Rows are points. Before rounding, the points of a table are all equally far from one centre. They may lie mostly on one side of it. Where is the centre, to within rounding?
In the rows, 128 means zero.

Points (7 x 3):
[[115 192 175]
 [105 121 148]
 [151 155 191]
 [142 122 175]
 [ 87 158 155]
 [164 158 183]
 [119 192 178]]
Centre: [133 159 147]

Points (13 x 9):
[[ 58 179 141 142 124  89 142 133 137]
 [148 180 125 125  90  85 220 105 152]
 [115 157 142 138  93  41 165  76 149]
 [120 162 162 142  93  92 166  42 128]
 [150 189  84 109  70 129 154  96 134]
 [ 84 125 105 131 104  79 178  90 100]
 [143 135 123 107  73  99 120 124 119]
 [ 86 178 169  95  77 102 157  85 117]
 [120 168 124 160 113  58 178  95 179]
 [151 186 165  78  91  91 137  98 144]
 [107 174 133 136  49 103 179  88 144]
 [157 178 115 155 101 119 190  60 109]
 [119 170 143 128 101  65 141  54 170]]
Centre: [122 170 126 123 119 103 158 102 130]

Points (18 x 14):
[[112  86 100  67 159 137 127 181 111 184 134 177 206 161]
 [ 60 176 117 127 129 143  89 151  97 165 135 103 174 107]
 [169 126 111  83 162 166  90 167  73 141  79 118 189 144]
 [163 123 121 106  79 134 117 211 105 132 136 132 196 127]
 [107  80 123 136  78 183 151 100 120 197 152 132 116 140]
 [104 156 132  56 146 108 102 151  95 156 150  78 212 146]
 [120 123 159 104  84 144 149 157  99 142 116 110 215 165]
 [148 101 147  89 109 173  44  85  95 153 121 115 186 164]
 [159 116 117 106 138 155 151 168 113 166 144 127 211 213]
 [131 106 106 130 131 171  99 114 116 153  92 112 249  89]
 [ 97 160 148  45 145 146  80 145 105 155 149  94 198 150]
 [107  95 104 102 102 129  90 183  51 164 124 118 203 153]
 [137  97 189 147 128 167  71 184  91 146 154  99 199 133]
 [107 104  93 156 156 177  77 151 118 130 141 117 145 188]
 [108 104 121 104 119 220  86 140  95 139 102  85 161 143]
 [ 83 107 126  57 146 182 111 105 153 188 122  82 177 147]
 [136  99 101  92 161 172  86 114 151 165 145  67 215 183]
 [108  47  93 110 100 128 141 154 105 162 103  92 155 155]]
Centre: [141 109 122 111 140 146 114 130 111 170 156 122 167 120]

Points (31 x 24):
[[121 128 129 168  90  91  44  72 127 114 144  93 143 155  81 133 152  93
  126 100 159 130  59  78]
 [161  76  94 116  46  99 107 109 121 111 105 103 147 138  66  65  98 150
  165 170 151  84 161  78]
 [104  78 165 130  88 138 109 124 124 125 180 147 100 164 123  89 169 115
  115 132 115 131 111 107]
 [ 64 127  81 153 109 177 126  93  93 113 116 135 129 150  98 126  64 135
  140 125 116 112 154 109]
 [140 109 152 188  84 133  72  79  38 101 154 105 118  90  43  78  99 145
   95  93 185 161 106 105]
 [162  65 150  99  44 169  80 110 135 139 120 138 171 138 104  53 118 126
  171 146 133 151  80  83]
 [123  71 143 143  63 152 103 122 118 122 149 128 163 160  38  60 133  96
  138 118 139 101 167  90]
 [ 93 115 110 172  57 165 148  94  89  80 148 113 142 167  40  71 111 149
   93 171 139 184  61  98]
 [105  67 105 126  63 174 116 137 122  84 102 129 172 178  32  49 116 124
   84  92 118 114  77 112]
 [141 110 150 188  61 169 161  57 122 104 127 152 149 123  85 108  99 155
  181 118 150  56 100 141]
 [136 100 130 190  61 154  68 112  28  89 108  97 122 147 120  65 119 117
  131 120 152  88 105  97]
 [170 133  91  96 124 133  81 122  95  61 111  71 172 140  75  93  65 139
  160 106 142 130  73 146]
 [127  59 112 152 146 162  91  82  73 155 117 126 153 158  67  83 119 140
  126  96 147 119 127  69]
 [ 94  72 119 155  68 170 106 134  47 140 139 148 105 127  99  92 128  85
  124 100 135 132 113  80]
 [153  76  91 160  57 118  35 127  85  93  91  74 190 165 134  67 136 140
  124 124 131 148  73 113]
 [ 99  77 159 148  81 140 106 104  54  46 154 106 118 146  58  72  89 166
  178  98  95 143 114 132]
 [146 129 112 186  79 154 101  76 110 148 148 112 178 124 107  93 122  77
  143 112 142 140  80  75]
 [ 79  61 107 179  75 202  70  87  96 101 134 153 121 150 104  99 113 126
  174 137 121 118  40 155]
 [127  90 115 168  71 111 102  85  70 106 152 133 115 122  62 101 140  89
  100 104  97 153  81  54]
 [152  73  61 177  87 164  92  58  68 123 134 141 174 119  71 120 114 160
  176 175 144 123 110  98]
 [134 162 127 137  68 119  57  64 103  93 120 121 116 146 132  82 102 118
  129 124 177 184 144 118]
 [ 93 110 126 146  79 151 114  68  74  59  84 137 112 185  75 122  92 186
  156  91 155  86 135  98]
 [ 79 132 132 150  74 169 155  78 103 135 116 112 159 158  62  71 145 128
  125 180 144 122 114 104]
 [164  91 109 190 115 188 106 149 112  84  97 154 102 146 121  60 133 104
  145 138 173 146 101  73]
 [131 114 135 178  61 180 112  99  87  73 116  97 118 153 132  79 161 132
  174  93 160 104  92 116]
 [133 136  83 130 101 151 100  86  98  72 144 133 143 150  86  45 104 141
  123 124 185 146 143  84]
 [182 139  95 197  95 129  75 135 146 137 161 126 158 114 125  47 100 145
  146  74 157 139  95 117]
 [109  64  79 200 113 172 100  94  62 117 100  90 116 125  87  80 121 152
  177 153 173 133 116  83]
 [145 135 131 191  55 153  98  60 154 106 128 108 147 148  77  76  22 158
  163 149 126 149  54  97]
 [128  46  87 226 116 134  88 102 104  76 122 123  72 185 121 116  76 157
  122 128 167 162  57 167]
 [106  79 100 157  87 146 107  76  88 132  85 143  72 205  71  77  83 132
  112 118 102  98 133 123]]
Centre: [131  96 130 167  79 118  96 131 118 111 101 138 134 133  71 116 101 155
 131 132 147 141  92 136]
